Each row is a point. The window is the flat piece filled in between its corners: a triangle in 3 columns, a solid with four corners in 4, and so on. A path goes straight from each point to the next, and from the last back to the first. List the points from which the path goes on through the window.

Window, 4 rows:
[[-28 -27 -46  33]
 [ 68  22 -10   1]
 [ 53 -65  62  17]
 [-11   5  -4  26]]
Path:
(1): [ 39 -11  30  64]
(2): [ 36   9   2 -15]
(3): [ 45 -34  49  -8]
(4): [ 28 -37  51  82]
(5): [72  3  5 28]
(6): [ 52   4  34 -33]
(7): [-29 -12 -35   1]
(8): [ 18   7 -52  79]
(9): [ 18 -10  25  83]
(10): [ 12 -27  14 -11]
(11): [ 33 -72  65 -28]
(12): [ 43 -33  21  58]
Through the window after points: 9, 11

Window (6 x 6):
[[-23  -6 -72  58 -27  50]
 [ 30  -6  38  65  10  -1]
 [ 61 -45  43  25  55  11]
 [-40  54   7   0  14  60]
 [-91 -18   8  68   8  83]
 [  3   1  80 -81 -35 -31]]
Path:
(1): [-24  -2  63   4 -43  70]
(2): [-39  -5  19 -21  19 -24]
(3): [-14  -5  -2 -26  45 -19]
(4): [39 13 25 31 -4 37]
(5): [-39  -6   7  35 -32  68]
(6): [-62 -12   8  33  39  20]
(7): [ -6 -20 -41  38  42   5]
(8): [ 23 -36  27  49 -33  59]
Through the window after points: 1, 5

Window, 6 rows:
[[ 74  30  47  24  19  10]
 [-77   0  13 -86   7 -36]
 [ 16  77 -73 -78  90  -7]
 [ 30  -4  28  69 -66  20]
 [  5 -42  10 -31  -6  23]
 [ 19 -30  41  85   8  12]]
Path:
(1): [ 36 -22   4  60 -11 -31]
(2): [ 64 -45  22  54  14 -26]
(3): [-45   5  39  41   0  55]
(4): [-43  31   5 -39  25  16]
(5): [ 11   9 -23 -58  32 -50]
(6): [ 30  -9   6  22 -29  -6]
(7): [ -7  13  34  44 -40  33]
(8): [-15  -2  56   9 -13  35]
(9): [ 95   7  13  14  -5 -65]
(10): [ 13  -2 -12 -71  10 -30]
(11): [-41  35   4 -54  14  14]
(12): [-30 -11  26 -13 -18  62]
(13): [ 66 -60 -12 -33  12 -53]
(14): [ 48  21  -4  20   3 -46]
(15): [47 21 56  3 29 46]
(16): [-13 -20  73  43  12  85]
Through the window after points: 2, 4, 6, 12, 14, 16

Window (8 x 8):
[[  74   -9   91   53   35  -47   69   15]
 [ -62  -18  -30   10    3   78  -16   -9]
 [ -59  -66  -10  -36   10   12   -4   54]
 [ -40  -63  -67  -14    0  -21  -18   -1]
 [ -54   86   11  -18   -1   45  -44   -3]
 [-102  -41   -8   28   74    9  -67   -9]
 [  83  -38   91   -3    1  -14    9  -18]
 [  -7   48  -27  -61   49   78  -22  -17]]
Path:
(1): [ -9  22  -3  17   7  29 -43  35]
(2): [-112  -33   19   -6   30   -4    6  -54]
(3): [-43   4  48 -18   8 -27  39 -44]
(4): [ 64 -10  15  36  52  38 -27  70]
(5): [-13  -7  16  12  21  45 -24  33]
(6): [-12   8  47  -2  16  16  21 -17]
(7): [-72 -23 -12 -54  27  47  18   1]
(8): [-31  16 -54  36  12  32 -94  55]
(9): [ 16  23 -13   2  29  64 -81  26]
(10): [-104   27    8  -35   34   11   14  -39]
(11): [-23 -31  25 -18  10 -17  10 -20]
(12): [ 63 -20 -21  19  33 -31 -43  68]
(13): [  3  -7  23  42  -4  11 -23  33]
(14): [-43 -13  25  -9  38 -21  35 -33]
(15): [-40 -32 -11 -36  -6   2   7 -20]
(16): [ 12  -3 -49  11  40  60 -37  57]
Through the window after points: 3, 9

Window (8 x 8):
[[-24  19  -1 -19  20  87 -41   0]
 [ 29 -15  65 -28   3  39  52 -58]
 [-71  17  89  95  80 -11 -15 -42]
 [-25   8 -39 -60  55  14 -26 -38]
 [ 90 -17 -59 -13  -9 -32  88 -54]
 [-31  67 -22 -48   5 -80  -6  59]
 [ -3 -35  14 -39  33 -26  26  34]
 [ 44  19  -5 -87   2   3 -59  35]]
Path:
(1): [-10  -9  28 -44 -85 -34 -32 -20]
(2): [ 56  16 -22 -19  91  12  36  29]
(3): [19 65 32  8 70 14 53 21]
(4): [-15 -75  10 -59 -17  12 -22 -22]
(5): [ 33 -29   7 -15 -14  -7  45 -43]
(6): [ 44  41  12 -36  66  29  46 -22]
(7): [ 45  28   6 -80  76  15  73  31]
(8): [-12 -11  15  -4 -32 -14 -45  -6]
(9): [-10 -40   5 -24 -15 -39  19 -22]
(10): [ -7  41  16 -20  83  -4   6  59]
(11): [ 13  67  31 -53  39 -21  19  37]
(12): [-29 -21 -10 -14   5 -36  -6   4]
(13): [-22 -15  19 -25  -8  33 -22 -37]
(14): [11 63 21 33 84 30 20 -7]
(15): [-20  29  27 -38  46  46 -11  11]
(16): [-20  -2  13 -32  -1  14 -47  -7]
Through the window after points: 3, 5, 9, 11

Window:
[[ -5  40   5  39  -4  24   4 -49   6]
 [-26  -8 -21  19 -19  23 -21  13 -25]
 [ -3   5  -1  -4 -36 -13 -17 -36  37]
 [ 14 121 -20  -8   9 -56   5  71  -9]
 [ 55  60 -35  20 -11 -50  -8  31   1]
 [ -7   8 -33   4  16  52 -13  -8  15]
 [  9 -43   4  -7  19  -1 -14  -5 -16]
 [-28   2 -35  20  10  -5 -21 -46   5]
 [ -4  35 -16  -1 -12  37 -36 -66 -13]]
Path:
(1): [  1  59 -16  -6 -10 -11  13   5 -11]
(2): [-10 -13 -29  -2  13   0  28 -34  -3]
(3): [  3   3  -9   6   8  16 -35   5  -1]
(4): [ 10  22  27  34 -17  11 -51  24 -16]
(5): [-27  11 -71  -7  -4   0  21  -9  -7]
(6): [  0   8 -10  -7  -6  12  20 -30  -6]
(7): [ -5  10 -13  34  19  24 -70 -15   2]
(8): [  3  50  -7  43  19   0 -65 -16  10]
(9): [-19  -3 -44 -21  -3  18  31  -9   2]
(10): [ 14  49 -49   5   3  -5  13  -3 -17]
(11): [ -1  30  18  16  12  -5 -38  16  -1]
(12): [  1  44 -19  20   4   5 -51  -3  -5]
Through the window after points: 2, 4, 6, 8, 12

Window:
[[ 48 -15  12  11 -19  49 -20  39   3 -10  -8]
 [ 30  27  45  13  10  -2  16 -12  37 -30 -61]
 [-58  60  -1   6 -36  36 -35  22 -30  85   7]
 [-43 -63 -18 -36 -24  19 -56  -2  15 -47 -11]
 [ 13 -16 -25 -49 -35  25   2  -3  12  36 -28]
 [-22  62   4  15  17   2  14 -11  -5 -51  16]
 [ 12 -23   9 -57 -56  18  -1  31 -14  -3 -67]
 [-42  26 -57 -62  51 121 -86  43  18  10 -20]
 [ 59 -19  12  10 -33 -26 -52  11 -43  -5  -9]
 [-28  10 -25  32  60  -3   2  57 -35  58  35]
 [-69  16   0 -67   1 -55  15  28  81 -17  18]]
Path:
(1): [  0  20 -78  13 -56 -11  26  34 -18  18 -45]
(2): [-14  -1  16 -26   9  17 -16  29  -8   9  -7]
(3): [ 11  10  19 -14  28  48   6  18 -17  12  19]
(4): [  9  26  -6  15 -17   8 -18  37  12   5 -24]
(5): [-33  38 -50 -18 -28   7 -16  30  13   7 -32]
(6): [-21   6  59 -29  -5  36 -33  -6   3  11  21]
(7): [-11  14  34 -60  -3  18  -1  11   3   3  -5]
(8): [  3 -13 -24  -1 -16  14 -26  25  14  15 -33]
(9): [-11   1  -6  -6 -28  -8 -18  33  14   4 -31]
(10): [ 28 -20  13 -53  14  30 -42   6  -7  15  -3]
(11): [-18  23  26 -17  16  10  -1   9   1  23  15]
(12): [ 15  29 -38  -3 -34 -14 -27  45  18  -4 -46]
(13): [-16  28 -43  -1 -70   0 -16  73  -1  15 -66]
(14): [ 28 -48  41 -76  13  37   1 -42  -1  -5   2]
(15): [-61 -36  37 -62  -4  20 -27 -18   4 -23  18]
(16): [ 11  26 -52  27 -19   6 -23  34   4 -16 -32]
Through the window after points: 1, 13, 15

Window (11 x 11):
[[ -2 -36 -97  23 -60  18  21 -34  31   2  61]
 [ 18 -59  10 -24 -31  46 -65   8 -50 -63 -12]
 [-13 -23  -7   1 -34 -29 -13  -9  25 -36  53]
 [-16  44 -37 -46 -52  29  79  21  46   0 -37]
 [  0  31  50   1   6  45  18 -96  43  37  22]
 [ 49   8  13   4 -15  -5   3 -27 -39   6 -75]
 [-98  64 -63  91 -31   2 -62 -31 -33 -35 -16]
 [ -9  18   6  44  32  37 -84  71  -6  24 -10]
 [ 33 117  15   6 -33  57 -52  86 -25  10  26]
 [ 11 -77 -32  68  10  23  29 -16  29 -66  25]
 [-35 -28 -12 -81  14   1 101 -70 -26 -27  36]]
Path:
(1): [ 20  26 -54 -20  19 -15 -41 -30 -25 -46   8]
(2): [ 21  32 -44 -57   4   6 -40  38  11 -23 -43]
(3): [-17  20  31  55  -7  50 -21  23 -30  16  46]
(4): [-42  18  19  32 -44  13  27  29 -16  26  11]
(5): [ 49  15  -6 -23  14  47 -56 -13  -4 -57 -23]
(6): [  1  85 -72 -38 -30  31  21  12  32 -32 -21]
(7): [ -8   7   8  -2 -32  28  29  17   3   4   2]
(8): [ -4 -21  18  24 -74  48  33  47  -4  14 -43]
Through the window after points: 2, 6

Window (12 x 12):
[[-19 -59 -28 -22  33 -63  -9 -73 -14  15  18  21]
 [-28 -39 -11 -72  17  -7  -9  66   2   2 -27 -16]
 [ 18 -36 -35 -65  -1 -12  -1  34 -15 -51  54  15]
 [-14  22  -6  18 -26   5 -52  35  15 -38  21  12]
 [-13  17  22  -5  12 -73 -13  35  10  74  36  -5]
 [-63  20  24 -47  10  50  -1   4   5  25  26 -12]
 [-31   6  27  19 -33 -46  41  42  19  23  24  21]
 [ -4 -14  32 -83  -9  25 -13 -16 -63   2 -17 -28]
 [ 37  10  -3  53  73  -9 -36  23  34 -28  23 -12]
 [  2 -53 -28  15   1 -29  -3 -11 -13  77   6  11]
 [ 30  -1 -13   8 -50 -40  -1   8  21   7   9 121]
 [ 60 -32 -32  39  35 -15 -53 -35  92 -48  36 -12]]
Path:
(1): [ 10 -47  46  -3 -23 -36 -10  -9 -18 -16  55  26]
(2): [-14 -37  25 -23   6 -23 -16  14 -20  17  35  10]
(3): [-12  -5 -38 -15   2 -15   4   0  -4  22 -14   8]
(4): [  9  22 -50 -18  47 -31  -9  16  -1 -24 -34  -4]
(5): [ -9 -24  31 -20 -10  -1 -20   8  16  -1  44   8]
(6): [  1 -55  32  15  27  -9  -8  19 -14  -5  50  20]
(7): [-15  33 -37 -79 -27 -17 -21   6  -3  39 -48 -29]
(8): [  1 -16 -34 -44   2 -14   3   2 -20   2 -19 -32]
(9): [  0 -12  35 -18  -4   9 -35  -4  -9  -2  26  16]
(10): [ 12 -59  50 -58  17 -21 -22  22  15   3  46  39]
(11): [  3  31 -73  -9 -29  -2   7   4 -36 -25 -10  -6]
(12): [  1  25 -68 -22  -1   0 -23  47  33  -8 -10  35]
Through the window after points: 6, 8, 10, 12

Window, 12 rows:
[[ -28  -12  -49   -7   -4  -19   18  -27   -4   35   14   -7]
 [ -31  -21  -39    4  -45  -32  -35   18  -19  -12  -42  -53]
 [ -22   -5   29  -17  -40    8   21   48    3    0   -4  -13]
 [ -68    4   -1   24   17   23  -65  -22   -8  -25    1   19]
 [  49   -1  -12    9  -37  -14   29  -80  -41    1    5   26]
 [  15   10  -60  -10  -59   19  -20   29   -2   10   13    2]
 [  16  -15    2   44  -17  -11   10   38   38   49  -63  -38]
 [ -35   -6  -36   28  -67  -47    7    9   14   -4  -26    9]
 [  10   -4    0  -24    6  -33   26   78   64    2  -78  -14]
 [ -68  -57  -21   40   18   42  -35   -7  -19  -80   27   25]
 [  15   72  -24   90   25    4   27  -46 -121   32   -8   -6]
 [  41    9   -1  -11  -35  -30    7   40   48   -9   39  -24]]
Path:
(1): [ -3  20 -14  11 -25  -7  17  -8  17  10 -23 -24]
(2): [  0  -6 -11   7 -29 -31 -20  37 -31  31 -12  15]
(3): [ -3 -22  -7  16   4 -31 -41  29 -33  17   1  25]
(4): [-35   3 -15   7 -18  23  24  10  50 -30 -43 -32]
(5): [-65   2 -45  12 -45  49 -17  -9  32 -22 -26 -21]
(6): [  2 -19  -5  14   0 -53 -32  18 -41   1  -8 -12]
(7): [  6 -14  -6  28 -10 -17 -12  11 -18  27 -10  10]
(8): [ -1  11 -21  25 -36   2   8  -3  -2 -17 -19 -11]
Through the window after points: 3, 5

Window:
[[  54   -9   44  -30  -34   23  -61   50  -29   65  -30   25   40  -28]
 [  75   34   -9   20    6   -8  -74   40  -10   84   -4  -54   24   29]
 [ -92   39    8   -2  -24   -5   53   42  -14   -5   26   26   62  -39]
 [  89   37   45  -58   41   22  -43   27   -6   36   20  -11   21   -1]
 [ -98  -10   10  -24  -34   -8    7   36   62   -5   27  -40    9  -89]
 [ -95    5   35   -9  -58   -9    9   78   -4  -30   58   21  -26    1]
 [  79  -21  -48   25  -10  -29   11   97  -23  -46   -2   33  -48  -22]
 [  46    3   81   17   43  -31  -56  -14   -2   66  -30   -9   24    7]
 [ -58  -32   16   -4  -27   43   28   45  -18  -45   -1  -30   25    1]
 [ -63  -41   29   14  -48   -3   17   24   19  -15   93    4   68  -28]
 [  62   30   19  -11  -23    3  -49    2   49   25  -30   19   35   38]
 [  59   -9  -57   66    8   63    8   60   -5   14   18   54  -84    2]
 [ 119   11  -53   48  -54   14   38   -5  -48   28   10    9 -111   16]
 [ -70   13  -19   19  -38   12  -33    1  -27  -57   46    9   -1  -51]]
Path:
(1): [ 36  66  67  27 -65 -28 -30  55  17 -46  29 -20  45 -41]
(2): [ 54  89  51  66 -57  19 -37  56  19  27 -12 -31   3 -24]
(3): [-17 -36 -42 -32  17 -12   1  20 -26  33  29   4  16   6]
(4): [ -8 -32 -26 -55 -32 -13  -9  30 -10  44  -2  40   5  29]
(5): [ 14  52  66  86  -8  31 -17  43 -15 -40  53 -26   7 -41]
(6): [-11  17  32  52 -47  41 -24  66  11 -19  13 -17  39 -31]
(7): [-13  -7  12 -41   4 -18 -15  25  -6  26  21  18   3  -9]
(8): [-64 -53 -24 -33   6  22   4  13 -19  36   5  12 -11   4]
Through the window after points: 2

Window:
[[-47 -23 -11 -45  48 -25 -85   0  17  73  -8 -18   1 -41]
 [-19   0 -15  -3 -50  -5   6  10 -48 -46  43 -63 -50  55]
 [-25 -28  65  16 -73   5 -75 -13 -22   1 -60 -32   1   2]
 [-71 -25  69  71 -20  43  34 -91 -41 -39   7 -27  -4  46]
 [-26  23 -30  32 -23  33 -62  53  31  38   5  30  32  15]
 [ 54 -48  82  51  67  60   1 109  11  60 -23  26  -4  17]
 [-24   6  61  34 -22  52  -3  36  24 -42 -49  -1 -29 -31]
 [101  11 -28 -12 -28 -76  21 -12  -2  91 107 -26 -15 -13]
 [-13  80  -6  -5  -5  -2 -84 -22 -41 -57  41  52  15 -21]
 [-30 -36 -13 -25 -36 112 -52   9  20 -13  36  19  52  41]
 [ 34  10  17   4   6 -51 -79  41  30 -39 -53  53 100  16]
 [ 57  15 -39 -14 -28  22  -3   8 -14  -5  11  29 -46  46]
 [-56  26 -48  -6 -16  72  16  36 -72  -2  34  55 -23 -57]
 [ 73  28 -85  66 -19  44 -27  30 -20 -44  51  45  28 -23]]
Path:
(1): [-38 -22  27   2 -27   0 -37  15 -16 -32  26  39 -21 -12]
(2): [-12 -39  42  42  -1   0 -75  26  37 -37   2  37 -31  20]
(3): [ -3  44  16 -35 -38  34  24  -8 -69  53 -34 -38  70 -13]
(4): [  3  11   6  -2   4  29  -6  14 -41   4  -2 -20  11  21]
(5): [ 29 -35 -14  32 -68   1 -42 -10  57 -40  38  84 -76  -9]
(6): [ 52 -39 -30  20   5 -23 -39  -8 -11   7  67  51  -7 -19]
(7): [  33   83   39  -19  -57   -1   59   43   10  100   10 -107   -3   21]
(8): [-26  45 -10  -4   5  53   0  37 -41  33   7 -56  37   5]
(9): [ -1 -10  -3  12 -44 -30 -69 -23  -8 -91  37 101 -60 -14]
(10): [-13 -35  17  27 -21   9 -43  10 -16 -12   3  38   4 -16]
(11): [-15  74  -7 -34 -12  65  -2  38  -7  23 -20 -48  -4   5]
(12): [ 37  53 -25   4 -26  37  14  -2 -42   2  13 -13  -8  12]
(13): [  3 -71 -14   3   0   8 -53  55  27  -1  24  89 -37  12]
(14): [-15 -41  17  46 -22 -12 -55  38  29  14  37  47  -9  -4]
(15): [ 18  36 -15  -5   1  24 -24  16  -9  24  -8  -8  36  13]
(16): [ 32  54 -52 -25  17  36  -7 -14 -12  84   0 -62  22  24]
Through the window after points: 6, 8, 10, 12, 14
